Each row of a before or after table is a point. One or more steps were done to the points. Then noise was added and the rows were shuffled. The steps act on how far a point lies along the listed directions, d1 being the first. Name the steps. A step turns or swaps two directions, mirrors them in a line or flattens them onto one, adds a multiple of one to another, or multiplies one. Angles are multiples of 10 degrees, from the lower direction toward the higher: turns from -170 to 170, lines from 10 to 170 but not 90. Use the fewest steps. Two steps may share a direction if one is a turn and the other turns, adds or multiplies; they go together, in the order done. Otherwise the lowest direction goes first.

Directions:
(1): [-1.01  1.80]
(2): [1.80 1.01]
Before (14 x 2)
[[ 0.91 -0.14]
 [ 0.26 -0.26]
 [ 0.54 -0.21]
 [ 0.32 -0.16]
 [ 0.73 -0.16]
 [-0.68  0.22]
 [ 0.40 -0.08]
 [-0.16 -0.66]
 [ 0.64 -0.34]
 [-0.25 -0.36]
 [-0.14 -0.43]
 [-0.39  0.03]
 [ 0.23  0.70]
 [-0.45  0.13]]
After (14 x 2)
[[ 0.66 -0.53]
 [ 1.24 -1.41]
 [ 0.62 -0.89]
 [ 0.16 -0.97]
 [-1.20  1.15]
 [ 1.48 -1.12]
 [ 0.61 -0.67]
 [ 1.21 -1.04]
 [-0.05 -0.70]
 [-0.26  1.57]
 [-0.78  0.72]
 [ 0.33 -1.53]
 [-0.59  0.41]
 [ 0.99 -1.00]]
Steps: multiply d1 by 3

Directions:
(1): [-0.26 -0.67  0.46  2.79]
(2): [2.17 1.05 1.63 0.19]
(3): [-1.25 -0.94  2.36 -0.73]
(4): [ 1.48 -2.47 -0.33 -0.40]
Before (12 x 4)
[[-0.10 -0.59  0.61  0.23]
 [ 0.09 -0.08  0.07 -0.28]
 [ 0.03 -0.20 -0.18  0.08]
 [ 0.89  0.27  0.37  0.07]
 [-0.11  0.13  0.23 -0.08]
 [-0.65  0.49 -0.01  0.73]
 [-0.16  0.03  0.10 -0.30]
 [-0.52 -0.59  1.12 -0.20]
 [ 0.15 -0.25 -0.07 -0.13]
 [-0.32  0.54  0.17  0.44]
 [-0.81  1.02 -0.06  0.37]
 [ 0.04 -0.54 -0.15 -0.37]]
After (12 x 4)
[[ 0.23  0.60 -0.62  0.08]
 [ 0.11 -1.02 -0.03  0.86]
 [ 0.27 -0.14 -0.06  0.03]
 [ 0.52  0.47  0.68 -0.05]
 [ 0.74  0.27 -1.06 -0.16]
 [-0.32  0.22 -0.21 -0.53]
 [-0.24  0.12  0.00 -0.06]
 [-0.04 -0.46 -0.27  1.01]
 [ 0.08 -0.24 -0.13 -0.18]
 [-0.15  0.20  0.04 -0.22]
 [ 0.07  0.00 -0.03 -0.31]
 [ 0.23 -0.39 -0.05  0.64]]
Steps: turn d1 and d3 by -150 degrees; turn d1 and d4 by 140 degrees
